Every row gives one point. Two turns around zero, p and q, are shown by what they do to some points. Where does a point land after both, in the order given? Backwards means that the second turn is done in reverse. Each puzzle has new turns, and all numbers are rounded.

Turn p:
[-45   6  35] => [ -4 -29  49]
[-21  14 -10] => [-23   3  13]
[ 25 -46 -19] => [ 10 -18 -52]
[41 26 -5] => [ 19  44 -11]
Turn q:
[ 15 -23   6] => [-14 -24  -5]
[-38  32  21] => [16 32 41]
[-15 -27 -50] => [-36  26 -39]
[39 17 23] => [ 34 -35   3]
Where do these land?
p, then q: [39 12 -5] => [ 35   6 -21]
q, then p: [-17  15  21] => [25  4 17]
q, then p: [-38   4  21] => [18  1 40]
q, then p: [-15 -16  32] => [ 15 -27  23]
p, then q: [ 30 -14 -69] => [  3  65 -40]

Turn p:
[ 20 -44  -3  18] => [ 10 -15  36  32]
[-11  19 -41  25] => [-31 -18 -32  22]
[  9  49  20 -64] => [ 41  31 -42 -50]
[ -6 -16  22  21] => [-15   9  30   3]
[  9 -25  21   3] => [10  5 32  3]
[-16 -48   7  -1] => [  1 -28  42  -6]
[ -5  64 -27  -1] => [-18  14 -66  -3]
Turn q:
[ 45 -20 -15  46] => [ 48 -30  22  33]
[-10 -23 -34 -18] => [ 12 -13 -41 -11]
[-13   5   3 -28] => [-14  11 -11 -23]
[  9   1 -10 -36] => [ 11   9 -12 -34]
[ -6 -22  21 -18] => [-19 -20   3 -23]
[-24  59  35  55] => [-37  44  39  59]
Where do these land?
p, then q: [  4  -2 -61 -20] => [ 37 -45 -25  12]
q, then p: [-28 -26  38  -5] => [-17 -30  25 -33]
p, then q: [-38  14  19 -16] => [-14  14 -22 -37]
q, then p backwards: [-22  19 -11 -16] => [ 0 34  8  6]
q, then p: [ 55 -20  -5  -4] => [49 17 24 13]
q, then p: [28 15 20 61] => [-24  50  41  19]

Turn p:
[-11   1  12  17  10  -5] => [-5  7 19 11 12  1]
[  2   6 -11 -23  19 -26] => [ -8 -25   1 -22  13 -19]
[  9 -20  10 -15  11  10] => [ 29 -13  -2   2   5   1]
[ 13 -15   6  14 -56   9] => [  8  22  -8  19 -54  -1]
[  4  27 -13  -6   4  12] => [-11  10 -19 -18  11   8]
[ 8 32 13  8 23  5] => [ -2  25   0 -13  33  -5]
[-44 -24   3   6 -34  -7] => [-13 -12  33  14 -39  25]
[ 20  -8 -20  -2  23   3] => [  4 -16 -25   8  19 -10]
Turn q:
[ 45 -12 -29   8  -3  -6] => [  0  -1 -27  26 -40  12]
[-5  5 46 13  0 -6] => [23 10 34 12 21 -1]
[ -5   7  32 -11   7   7] => [22  5  9 -5 26  3]
[-40 -10  28   4  21   9] => [  3 -26  28 -11  37  -8]
[-18  19 -16  -5  16   7] => [-25  -1 -12  -9  20   3]
[  7  -2 -23   3 -19  16] => [-11   1  -6 -14 -25  15]
[-10   6  -5   6  -5 -13] => [-13   7   6   1  -1 -11]
[ 26 -14 -33 -17 -17 -14] => [  1   4 -32   1 -40 -12]
Where do these land?
p, then q backwards: [ -3   0 -20  14 -20  -3] => [  9   3 -27  12  -2  -7]
q, then p: [-17  17   6  17 -16   5] => [  9  13  20 -19   7  12]
q, then p: [  1  21  -4 -16  -6  -5] => [-16   0  -8 -19   9   1]
q, then p: [ -3 -42  -1 -16  13  17] => [ 24 -31 -13  18 -18 -13]
p, then q: [  6 -26  -3 -11  76   0] => [ 13 -58 -20  51  10   0]
p, then q: [ -6   8  13  10 -20 -19] => [  5  23  19  -7   8 -11]
q, then p backwards: [ 17 -14   5  15  10 -11] => [  1 -28   0  13  -2   0]
q, then p: [-13  20  -5 -30 -15   5] => [ -7 -14 -10 -37   7   0]
q, then p: [ 18  16   9  17 -20  11] => [ 7 33 -7 -9 -2 14]

Turn p:
[-19  26  -6  27 -10   8 -33  28 -31] => [-12  28 -30   9  19  33 -31  21   5]
[-14 -32 -10  24   5   4  33 -46   1] => [-37 -25  18  27  -4 -35  12 -10  24]
[ 29  25  -5  21  -3  14 -24  17  -7] => [ 17  13 -34  18  20  22  -4  -8 -12]
[ 21   4 -11 -29  33  33  -3 -33  30] => [-11 -34  -3 -21   3   7  37 -45 -22]
[-23 -26   5  21  23  -6   3  19  34] => [  4 -21  13  -4  15   7  28  33  31]
[ 23  24 -23 -12  33  -3   3  20 -20] => [  7 -15 -31 -11  16  -7  -9  11 -43]
[-11 -17 -33   4 -34 -11 -20 -13  24] => [  4  -5 -21  -8 -25  -3  -4 -15  50]
[-15   3   5 -27  26  24  29  13 -21] => [-26 -13  15  -7 -11   7   4  23 -43]
[ 32 -24  33 -27 -44 -23  18  -5 -27] => [ 36  17  40  20 -37 -22 -32 -16 -15]
[-24  38  38  26 -44  -8  19   8  -6] => [-8 75 11 19 -5 -4  5 19  8]
[  1 -19   5 -28  16 -31 -25  -8  23] => [ 25 -20  18 -42   8  -5  -4 -13  17]
Turn q:
[-30 -11  -2  30  26   7  11 -13   5] => [-29  -8 -30  13   2  -8  19 -24  -3]
[-29   9 -12  25  22 -36 -15  34  -2] => [-24  36 -25  17  14 -28  17  29   2]
[ 76 -10 -19  -8  23  11  -4 -20 -12] => [ 58 -14  11 -20  34  32  27  -9 -22]
[-18 -32 -10 -12   5 -28  -8  21  15] => [-29  -4   2   3  24 -18 -12  27 -21]
[ 62  19  58 -20 -42   9  16  19 -14] => [ 55  -8  67  -5 -52   3   6  16   2]
[-28  10   3 -24 -16   5  -8 -13 -18] => [-17  19   1 -18 -17  11 -29  -9   5]
[ 36  17   5  -2   7  16  -4 -55  24] => [ 43 -20   5 -16  17  -3  -3 -50  14]
[-17  16 -14   1  21   4  27  20  17] => [-26  -9  -6   0   9  -1  23  12  32]
[-27  -4   6   8   2  15 -19  34   2] => [-27  19   7  36  -1   5  -3   9   3]
[  1 -27  -5 -18 -12  -8  -7 -52 -33] => [  8  -2 -15 -38  -7  13 -28 -25 -42]
[-25  13 -10  20 -35   4  10  27  15] => [-11  -8 -17  28 -22  -5 -17  27  29]
Where do these land?
q, then p: [-20  -8   5  -6   8   0  35 -11  21] => [ -9 -16  24 -15 -19  -9  -2   8  27]
p, then q: [ 11  -2 -26 -41   7  -2 -14  -9 -12] => [  3   6   2 -19   9  19 -36  -4 -29]
p, then q: [ 18 -24 -33   8  -8   2   1 -16   1] => [  7 -23 -25   8  14 -12 -18   1 -21]
p, then q: [ 22   5 -26 -10 -18 -24  24 -13  -3] => [ 23   3 -21 -21   2 -19 -20  24 -12]
q, then p backwards: [ -2 -12 -10  -1  16  -2 -17  -8 -41] => [  5  41   9 -14  -1  18  -8  11  -4]
q, then p: [-32  53  17  39  36  26 -40  36  -8] => [-29  54 -36   8  27 -30  60   5  13]
p, then q: [ -5 -17   6 -23 -38  31  34   0  32] => [ 12 -37  -1   2 -57  -3 -22   9  13]
p, then q backwards: [-41  28  26  20  13  30 -14  67 -36] => [ -5 -25 -56 -28  -8   7 -26  59 -42]
p, then q backwards: [  6   5  12  10 -15 -24 -20 -34  -7] => [-11  24  10  -9   6   2 -30 -22  21]
q, then p: [  1 -31 -14 -18 -15 -25   2   5  23] => [ 15 -23  12 -13  14  17 -29  23   4]
q, then p backwards: [ 43   3  42  21  14 -11   7 -16  29] => [ 45 -23  14  -7   9 -23  26 -21  31]

Turn p:
[ -4  -3  -1 -53   1  -2   0 -12  10 -12   6] => [ 18   6  21 -17 -40  11  -9 -12  12 -10   4]
[ 15  20  12   6   9  -6  76  -2   9 -10   5] => [ 39  42  -9 -31  25  -3  38  -7  -8  -5 -19]
[  3  16 -14   6  41   7 -12  14   8  -3 -32] => [-35  14  13 -15  11 -23 -14  14  -8 -26  -4]
[-15 -11 -12   7 -13 -14  11 -24  11  10  -9] => [ -2 -16 -19  -6   2  16  10 -10  20 -11 -17]
[-15 -19   3 -14  -4 -10 -16  13   8   4   9] => [  3 -10   2  19 -24 -12  -5   1  17  -1   1]
[-3 12  5  0  1 -1 -9  6  1 52 11] => [ -8  -7   0  -2  19 -21  -8 -18  32  23  16]
[ -9   8  19  22 -15   6 -11   8  10  -4 -13] => [-2  0  8 26 24  9 -4 15  6 -3 -5]
[-11  14 -10   1 -16   1  -8  11 -11 -11   6] => [ -5  11  -6  21  -2  10  -7 -12  -9  -3  11]
[ -5  -5   7  19   0   3 -14 -14 -41   4   0] => [-17 -29   5  11  11   4  13 -12 -25  12   9]
[ 25   8  -9  12  20  -5 -17   6  14 -15   9] => [  5   1 -10  -9   5 -16 -29  19 -20  -9   2]
[-16 -12  -4 -11  -5  23   9 -11 -10  -5  10] => [  0  -3   2  -2 -16  17  23   0   2  -1  21]
[ 36 -27   4   6 -18  -2  -9   6  -8 -10  -1] => [  4  -9  -8   5 -13   6  -8  22 -20  32 -18]
Turn q:
[  3  -9  -2  22  -7  35 -13  10 -18  16 -15] => [ 25 -12  -5   8 -10   3 -37 -17  11 -13   3]
[  8 -15  -3  -7   7 -17  10 -51  26   0  -4] => [-15  -1  10   2 -14   1  50 -21  -2   0  26]
[ -2   8   7   2 -12  -8 -13 -17 -27 -10  10] => [ -2   3  20  17  16  -6  -4 -14 -19  -3 -13]
[  3 -15   9  22  10 -24  -2 -10  27  -7  -9] => [ -4   8   6   3 -25  -6  32   5  14 -20  -5]
[ 11 -13  -5  16 -43  -2  21  12  -1  17  -5] => [ 14  -6   2  -6 -23  19 -15  15 -31 -24  13]
[-6  6 11  5  7 17 -1 14 11  3 17] => [  8  10   2   3   8  -1 -12  18  19   5   9]
[-5 45  3 -1  3 -5  3 13 24  5 -1] => [ 15  27  -1 -10  -7   7   5  18   4  35 -13]
[  3  -3 -11 -13   6  33  11   9 -39 -43   8] => [-21  13 -32   4  41  -6 -33 -21  -8 -12   3]
[-18 -12 -20   7  -2 -20  -8  -8   3 -18  12] => [-31  -2   1  25  -6   5  10   5  -3  -5 -10]
[ 16 -12 -10   9  12   7  -7  13 -19  13   3] => [ 17 -23 -17  10   6  -9  -9   0   3 -10  -2]
[  8   1   9 -39   9   2 -18   3   1   9  -9] => [ -4 -18   6 -25   6 -25  -2  -6   3  23   2]
[-21  18  12 -23  11 -19  18  13  12  16  -7] => [ -2  -2   8 -33   8  18  15  19   8  21 -13]
Where do these land?
p, then q: [ 14  -8 -20  12 -17 -13 -19 -10 -13 -21  -3] => [ -4 -21  -5  16  -5   5 -30 -23  -2  -8  -6]
p, then q backwards: [-31  12   7   1  -3  -8  -4  16  -9  14 -18] => [-15 -10   4   9  13   1 -17 -25  -7 -21   9]
q, then p: [ -2  32  -4   6  -1  -1   0 -17 -15 -14  18] => [-15  -3   5 -14  36 -10   5  -8 -12  -1   6]
q, then p backwards: [ 27  -6  23  23   3  -7 -20  12  17 -14 -14] => [ -8 -11  -2 -20  28 -19  14  25  22  -8   6]
q, then p: [ -6   9  -9  25   2  13 -12  24  16  10 -18] => [-10   9 -11   8   3  20 -31  15  15  14  -8]
p, then q: [-23  23  12 -25  -9  -8 -18  14 -12  -4  -9] => [ 12  28  34  16  -3  -4   5 -13   9  -9  -1]
p, then q: [ -9 -15  -1  -4   4   6   4 -45   8 -31  -6] => [-20   8 -17 -18  12 -13 -30 -11  -5 -21  24]
p, then q: [  4 -15   6  -6  -8   4   6  18  -5 -17  12] => [ 22   3  -3   2  -4   7 -10   8 -21  -7  -4]
p, then q: [ 11   7 -15 -15  12   3  -2   1  38  39  29] => [-17 -10   2   5 -19 -27  22  30  -8  38  12]
p, then q: [ 17  -3   5 -21  14 -10  23   0  23   5  -4] => [ -1   5  -1 -32 -11 -16   9   0 -17  18  -2]
p, then q: [ -1  -1 -21  -1 -15  32   6 -18 -10  17   4] => [ -7  -8   0   6  13  19 -12  10   9  21  31]
p, then q backwards: [  4 -13  17  15 -10 -14  21   1   9  11 -11] => [ -3  17   2   4  30 -19  -6   7  -9   4   2]
p, then q: [ -5 -22  -1 -10  27   4  15   6 -48   2  21] => [ -2 -13  18  -2  26  30  17   7 -40 -19   7]

Turn p:
[ -2  16 -23  -2  17  11  -3  40 -13 -33 -50 -17  18 -35] => [  8 -21 -47 -16  15  -9 -13 -16   4  51 -18 -12 -31  26]
[-22 -22  -6  19  -6 -13 -38 -34   6  24  21 -40  15  15] => [-23   2   1  22   3  23 -11  37  19 -19   7  13  50  29]
[-13 -18 -12  35  -6 -17   7 -33  18  51 -10  -2 -12   8] => [-31  24  17   8  12 -12  12  11  40 -22  10 -27  35   0]
[-21   7  -1  -9  14   6  -9  41   5 -37  -5  -8 -25 -19] => [ 13  11 -12   2   4  28 -12 -27  -5  32   6   5 -38  20]
[ -7   2 -26 -37  15   4  15  65  -6  -8 -23 -25   1  -4] => [-14  -6 -47 -28 -20   9   5  -8  11  33  10  10 -53  11]
[ 37 -16 -18  -2 -12   4   0  58  -7 -29  -9 -24  -9 -23] => [ 11  -9 -51  18  -7 -10  17 -36   8  12  -9  29 -37  17]
[-25   7  -2  28 -23 -14   9  -3  39  20  18 -27  19  23] => [ -9  29  -5  32 -31  13  -2  40  22  -7  -3 -23  18   1]
[-23 -22 -12 -15 -39   1 -35 -26  14  41  11   0  18  38] => [-20  21  16 -25 -33  11   3  32  12 -37 -13  14  46  25]
[ 19  14  -8 -19  21 -35 -10  40  16 -31 -27  10 -16 -27] => [ 31  -5  -1  -7  14  -8 -13 -19  34  27  -7  17 -57   6]
[ -5 -11  27  14  17   7  -3  47  -4  -8 -33  -5 -21  -4] => [  1  -8 -11   1  20  31  30 -25   9  12 -10 -18 -37  13]
[ 18  18  -2  -2   2  42  18 -34  -6 -20  21  55 -20 -19] => [ 33  13  25 -11  10 -35  -8 -34 -54  -6  18 -10  13 -22]
[-16  -7   3  11 -45 -19  -8 -37  -3   5  -6 -14  16  55] => [-31  17   3   5 -10  13 -17  34   3 -41 -46   0  30  -8]
[ 20  29   7  12  27   3  14  -5 -46  -2  36  60  -3 -12] => [  7 -11  47   6  24 -42  19   0 -56  19  14   9 -14 -22]
[ 12 -12  32 -17  16   9  41 -28 -24 -24  29  65  13 -43] => [ 33 -17  38 -11  12 -18  13 -33 -40  35   9  14  26 -64]
[-10  -1  -1 -11 -14 -13   5 -39  -5  21   7 -40 -17  24] => [-41  -4   2   8 -11  13 -30  10  12 -36  12   1  18  -9]
[ 37   0  17   3  53  24  21 -29   3 -15  20  46   7   7] => [ 47  -9  14 -13  40 -17  16  10 -36 -11  30  -4   4 -45]
[  0  17  24  -6 -36   0 -23 -23  15  45   0 -33  16  14] => [-12 -27  14   9 -42   9  -9  24  18 -38 -10 -20  26  21]
Turn q:
[-23  28  11 -20 -76  22  30  -3 -22  -7  25 -32  13  11] => [ 31 -17  32 -53  -5  25 -15 -29 -34 -23  15  13 -50   8]
[ 44   5  17  -2  -7  23  -2 -19  28  14   7 -14  -1  -5] => [-14  27  -7  -1 -14  11  11 -30  10  13  -4 -32 -26  11]
[  0  18 -17  -4 -10  41  -6  34   3 -17 -30  23  28  -5] => [-12  25  37  17  30  26 -27  -7   1   2  21  14   4 -26]
[ -2  -2  34  26  50  17   9 -26  23  -3  20   7 -14  52] => [ 29 -18  19   8 -17 -16  29 -15  40  12  -5 -55  34   6]
[ -4  12 -19 -18   7 -12 -21   6 -15  47  31  61 -63 -18] => [-15 -14 -20 -16  15  14   2  42  72  16 -22  43  -4  44]
[  5  -2   9 -47  18  -4 -60 -24 -12  -6  -2  35   8  14] => [ 20  14 -36  16  -7   0 -39  -7  58 -20 -17  10   7 -23]
[ 42   2 -61  12   5  -1  13 -16  39 -18 -17 -32  -4  24] => [-46 -24 -15  33  12  -9  38 -54 -10   5  27 -10 -10 -15]
[-50 -19  38   5 -29 -16  23   4 -18  12 -31  43   8  26] => [  6 -18  47  -9 -29   9 -31  31  -7 -51 -18   6  34  16]
[-31  18   6  42 -15  -2  31   1  26  -3  -4 -32  19 -17] => [ -2 -18  27  -6 -26   9   6  10 -53  28  27 -17  -3  -3]
[ 18 -16  13 -18  23  22  12 -19 -12   2  -7   4   1 -22] => [  4  18  -5  14  18 -15 -21  -8   1  10 -29 -21  -6  17]
[ -3   9 -15  16 -17  31 -12 -28 -19  -8 -11 -15  -7 -19] => [  0  -8 -16   0  23  12 -27  -2 -11   1  32 -22 -19  14]
[-17 -38  18  -1   0  18 -15   4   8 -13   4  16   2   0] => [ 10   3   7   5   8  13  -5  26   8 -17 -22 -26   2 -22]
[ 25 -17  -1  15   8 -59 -16  40 -33  35  -7 -47 -25  -5] => [-22  27 -53 -41  -1 -30  41  17 -29 -11   3  28  33  17]
[-46   0   4  -8  18 -42  27  26  10  -1  -5 -13 -12 -13] => [ -8 -28  14 -21 -16 -33   3  30 -25  21 -18  25  18 -16]
[ -6  -2 -42  13   9   3  26  -1  19   3   6 -23  41  -9] => [ -2 -19   1  28   7  20  15 -22 -46  29   0   7   3 -11]
[ 48   4   4 -11  16 -40 -39  22 -25 -37  23  18   4 -14] => [ 23  48 -33  25   3 -35  21  17  25 -13   9  38 -17 -16]
Where do these land?
p, then q: [ -2 -13  33 -41 -18  27  14  -2  -1   9  -5 -30  34 -17] => [-10   0  -9  10  21  44 -13 -10 -33 -31 -27  -8 -29  -7]
q, then p: [-14  -9  10  40 -23 -14 -24  20  -2  34  -7  13  14  -2] => [  8   4 -25  -7 -37   0  16   6 -47  16 -15  -3  -9  10]
q, then p: [ 10  -6 -13   8   3   4  -5   0 -20 -24  29  -8   6   6] => [  7  -1 -10  13  20 -23   3  -5  -3  -5  22   7 -11 -20]
q, then p backwards: [ 23  43 -13  -7  14  30  -5 -37 -26   7   1  11 -12   2] => [ -1   2 -23   3  17  -5 -23   6  20 -10 -19 -23 -31 -48]
p, then q: [ 19 -13 -40 -46  31 -31 -33  13  -8 -10  13   5   3  25] => [ -8   2  22  11  11  -4   6  23  69  -5 -27  38  -2 -11]
p, then q: [  7 -10  -8  23  21 -33  14  32  39   1  28  15   1  17] => [-21  14  36  -5  -6  -7  35  11  11  40  18  12 -15  23]
p, then q: [ 43  -9  -5  -7  -5  20  12   1 -24 -14  -1  30 -23  23] => [ 10 -13  -7  24  13 -52 -19  12   4  -8  -2  16 -19  18]
q, then p backwards: [-13  -7   5   2   4  10   0 -27  28   4 -50 -25  32   7] => [-24  22  16  -2 -27  26  36 -33 -14  -6   3 -19 -12 -14]
q, then p backwards: [-40 -31  10  54  18  -9   5  12 -16  31   7  20 -20   3] => [-14  -6  14  21  12  18 -39 -20   5  32   6  -7  60  15]
q, then p: [-47  24   3  -5  46  -4  -9  24  19  10  12  16  30   0] => [ 22 -33  12  -9 -25 -27  49   2  21   8 -10 -14  25  15]
q, then p: [ 21  45  10 -17 -28  18  29  25 -42 -30 -19  -8  -6   9] => [ 22 -15  63   5  16  19 -27  11 -21 -18  11  26 -19 -25]
p, then q: [  5  18 -42   6 -10  -7  23 -47 -18   5   0  37   4 -16] => [ 18  12 -34   1 -49 -20 -18  19 -12   7  -3  38  14  -8]
q, then p: [ 17 -33  10  -3 -10   3 -18   3  -2  19 -46 -61  -3 -38] => [-55 -11  -7 -19  -2  -3 -51  12 -19  35   7  14 -13  36]
p, then q backwards: [-41  50   4 -36 -25  16  18  32  49 -27  51 -17 -21  23] => [  5  31  50  15 -53  -9 -25 -29  23   1   0   4  66 -42]
q, then p backwards: [ 14 -32 -20  10  -3  13 -31 -56  28 -38  -5   8 -49 -57] => [ 11  54 -12  40  33 -21  36  28  -5   6 -35 -61   1  23]
q, then p: [ -3 -16  54  20 -16 -41   8   7  -4  23  -8  -6  10  17] => [ -8 -10 -19   1 -39  -3 -16  -1 -19   2 -58  12 -16 -16]
